Rows are points. The points of each table are mixes of a few directions, plus a little noise. How many directions does each table use, and how many do they share? Where both have some left over, give the other angles between the two spaces (their principal angles), to ten degrees, smallest first.

First:
[[-22 -58  34]
 [ 20  52 -30]
 [-17 -44  26]
 [ 14  38 -22]
 [ 10  26 -15]
 [-14 -36  21]
 [  9  23 -13]]
Second, 4 rows:
[[-55  -3 -61]
 [  4 -10  15]
 [ 13  -6  22]
 [ 37  19  25]]
Directions: first 1, second 2, shared 1

First:
[[-43 -48 -36 -24]
 [ 16  23  15 -36]
 [-30 -15 -33  33]
 [ -1  21  -4 -41]
 [-10  -3 -11  -6]
 [ 39  40  31  42]
 [ 31 -18  37  32]]
Second, 5 rows:
[[ 14   1  -7  -2]
 [ 22   2 -11  -4]
 [ 75   5 -38 -13]
 [-41  -3  21   7]
 [-71  -5  36  12]]
Directions: first 3, second 1, shared 0; angles 70

First, 7 rows:
[[  3 -57  -4  51  27  28]
 [ -2 -42 -13   4  51   2]
 [ 32   2   0 -22  34  15]
 [-35  14   0  -5 -33 -27]
 [ 16  49 -18  -9 -27 -25]
 [-14 -10  55 -41  -1  37]
 [  0  43 -20  22 -52 -29]]
Second:
[[-33 -21   5  44 -33  -1]
 [-27 -17   4  36 -27   0]
 [ 22  14  -3 -29  22   1]
 [ 60  38  -8 -80  59   1]
 [ -6  -3   1   8  -6   0]
 [-31 -20   3  41 -30  -1]
 [ 45  28  -6 -59  44   1]
 [-30 -19   4  39 -29  -1]]
Directions: first 4, second 1, shared 1

First:
[[ 11 -25  -9  56 -35  -1 -53   2]
 [  3  -3   4   1   0   0  -2  -2]
 [ -5   8   1 -14   9   0  15   0]
 [ -8  29  26 -84  53   2  76  -9]
 [ -6 -14 -38  74 -47  -1 -62  16]
 [  5 -10  -4  22 -14   0 -21   1]
 [ 30 -18  54 -40  27   0  22 -26]
 [-31  33 -32 -14   7   1  25  17]]
Second (9 x 8):
[[  6 -10  14  27  95  -5  31  53]
 [  9 -10   0  -2 -74   3 -40 -42]
 [ -1   9   9 -33  -3   2  17 -16]
 [ -4   2  -6  15  28  -2   8  24]
 [-16   3 -34  54  20  -3 -12  46]
 [-10  11 -16 -13 -54   3 -16 -25]
 [ 33 -25  57 -15  75  -4  31   7]
 [-24  22 -37  -6 -61   4 -17 -16]
 [  7  -1  13 -27 -26   2  -2 -29]]
Directions: first 2, second 3, shared 2

First:
[[-54  14 -10  11   7  27   7 -17  48 -41  -6]
 [ 33  26  22 -16  -1  10  54  19 -47 -26 -20]
 [  0  27  13  30 -50 -43 -46   6 -13  46  25]
 [  7 -30  -2  15  -5 -21  27 -30 -44  45  41]
 [  2  -6  -9 -14  14   9 -38  17  38 -12 -21]
 [ 28 -45  -9  27  17  -6 -16 -18  14   1  38]
 [ 38 -24 -14 -43  53  34 -38  39  58 -51 -52]
 [-79  35  -6  -8 -22   4  11 -17   5  18 -13]
 [ 26   5  15  -2 -12 -13  40   0 -58  19   9]]
Second (11 x 11):
[[ 13  21  19  36 -23  -7  26  -8 -23 -18  27]
 [-51  27   2 -33 -29 -16  45 -13 -65  67 -14]
 [ -6 -31 -26 -41  34  13 -43  13  42  10 -31]
 [ 18 -33 -18 -11  33  15 -46  14  54 -21 -14]
 [ 12 -17  -9  -3  18   8 -26   7  31 -15  -6]
 [ 25   1  10  31  -1   2  -2   0  11 -35  20]
 [ 17 -32 -17 -12  34  15 -45  14  54 -22 -14]
 [-18  10   1 -11 -11  -5  17  -4 -23  23  -4]
 [-45  45  18  -6 -47 -24  68 -20 -87  59   6]
 [  6  37  30  45 -37 -14  48 -14 -48 -11  36]
 [ 28 -28 -11   5  29  14 -42  12  54 -36  -4]]
Directions: first 5, second 2, shared 2

First, 10 rows:
[[  4 -18   1 -27  31   4 -26 -39 -17  -5 -19 -47]
 [ 24 -47 -32 -45   4  27  72  18   5 -25  -3 -14]
 [-18  51  13  65 -51 -18   9  55  25  19  32  82]
 [ -9  22  10  24 -12 -10 -13   9   5  10   8  22]
 [ -8   7  17  -2  25 -10 -58 -43 -17   8 -15 -34]
 [ 13 -24 -18 -21  -3  15  45  17   5 -13   2   0]
 [ 13 -25 -20 -21  -5  16  50  20   7 -14   3   3]
 [ -7   4  17  -7  31 -10 -64 -51 -20   7 -19 -43]
 [-12  24  16  22  -1 -14 -38 -10  -3  13   1   6]
 [  0   6  -4  11 -17   1  21  24  10   0  10  25]]
Second, 9 rows:
[[ 27 -18   3 -29  19  -7  13 -17 -13  50  31  30]
 [-28   8   0  25  -3 -27  -9  37  16 -19  16 -58]
 [  0   9 -20   5 -12   9   4  -2  -2 -18 -12  -9]
 [ -2  14 -21   9 -19  20   2  -7  -3 -32 -30  -2]
 [ -9   0  -2   7   4 -20  -1  19   6   4  22 -30]
 [-44   3  69  33   3   2 -39  24  29 -38 -39  -1]
 [ 10   6 -19  -4 -11  19   7 -16  -8 -11 -19  14]
 [ 60 -32 -10 -62  32  -6  32 -43 -31  95  57  64]
 [-14  10   0  15 -12  11  -8   4   6 -31 -26  -8]]
Directions: first 2, second 3, shared 0; angles 60, 90

First:
[[-27  -4 -26  26  13 -22 -24 -17  33   9 -10  -3  42   1]
 [-41  40 -42 -35 -46 -39   4   2  74  18 -70  13  35 -18]
 [-17  28 -19 -32 -36 -17  11   8  36   9 -42  10   8 -12]
 [ 22 -13  23   5  12  19   6   4 -35 -10  27  -3 -23   6]
 [-14   7 -14  -1  -6 -11  -5  -3  22   6 -15   2  17  -3]
 [  0  -8   1  12  11   0  -7  -4  -5   0  10  -4   5   4]
 [ 25 -17  25   7  17  23   5   5 -42 -11  33  -5 -26   8]
 [ 14 -67  16  95  90  17 -48 -32 -50  -9  83 -24  22  28]
 [ 21  15  21 -40 -27  18  31  22 -23  -8  -4   8 -43  -5]
 [ 15  17  15 -38 -28  12  27  18 -12  -5 -10   8 -35  -7]]
Second, 10 rows:
[[  2  -1 -34 -28 -44   8 -15 -29  89  -5 -37 -20  27  34]
 [-24  30  66  21  26 -36  18  29 -22   5   2  31 -17 -28]
 [ 24 -45  -2  42  -3  41 -18 -26 -30 -16  44   4   5  16]
 [-32  12  26  38  14 -24  -6   9 -19  13   3  31  20 -30]
 [ 26 -30 -36 -10 -20  53 -19 -11 -43   4  22 -12   9   1]
 [-11  13 -46 -24  -9 -19   9   2  22   7 -27  -7   6  -6]
 [ 31 -32   1 -12  13  58 -42 -11 -32   9  30 -39  18  21]
 [-11  16  21  14  58 -51  28  21 -11  -6   7  -2 -32  -7]
 [ 13   8 -12 -44 -48  14   5 -11  61  -9 -32 -12  -3  25]
 [-17  29  16   3  13 -44  40  27 -15  -3 -10  26 -33 -27]]
Directions: first 2, second 6, shared 2

First:
[[-61  10  53  23 -24  -8  -2  39   7 -14  41   3  11   7 -20  15   7 -11]
 [ -3 -42  31  42 -45 -31  -5  -8  32 -21  53  30   9  48  29  63  -4  27]
 [-29 -42 -20  14 -76 -40 -18  32 -10  -1 -32  16  31  46 -24 -14  42 -67]
 [ 29 -54  -8  -6 -25   7 -19  -2  12  50 -49  38  -7  44  48  24   4 -40]
 [-39  56  -3 -16  27   9  11  24 -28 -18  -1 -38   5 -48 -57 -54   9 -10]
 [  4  21 -28 -26  21  13   2   4 -22  12 -39 -18  -2 -25 -20 -43   7 -21]
 [ 55  13 -27 -14  47  14  13 -47   3  -5   4 -12 -18 -25  20   2 -25  54]
 [-15  27  12 -10  24  17   5  10  -7   3   2 -13  -6 -24 -12 -14  -5   0]
 [ 57  10 -10  -8  52  18  14 -52  13  -5  20  -6 -23 -22  35  21 -35  69]]
Second (11 x 18):
[[-37  10  33  35 -45 -44 -16  -3  -1 -62  62  -5  32  12 -42  11  20  36]
 [ 29  -5 -49   9   3 -32  13 -20 -10 -10 -10  13 -11  -4  -5  22  -3  10]
 [-39   1  86 -17 -14  74 -43  41  19  54 -12  -5   5  31  29 -22   4 -21]
 [-11  -1 -13 -20  26  19  43  14  13 -19  20 -49  14 -27   2 -61  -7 -16]
 [-39  25  18  -1 -22 -55 -29  -4 -40 -36  -8  18  26 -33 -72  -7  41 -34]
 [ 26 -32 -70  27 -29   2  37   9  25 -20  24 -40   6  52  23 -21 -14  41]
 [ 14  -2 -17 -23  32  21  20   2   2  20 -21 -10 -11 -19  17 -20 -11 -22]
 [  4  -6 -20  -9  13  14  25   8   8  -1   2 -24   2  -6   9 -29  -7  -7]
 [ 12  16  14 -11   5 -25 -54 -21 -41  43 -72  74 -26 -17 -19  59  18 -36]
 [  0  -9  20   9 -33  19 -40  12   1  38 -26  23  -8  47  16  23   6   4]
 [ 40   2  -3   0  65   6  43 -36  24  -7  41   5 -31 -36  43  46 -46  45]]
Directions: first 4, second 5, shared 2; angles 30, 40
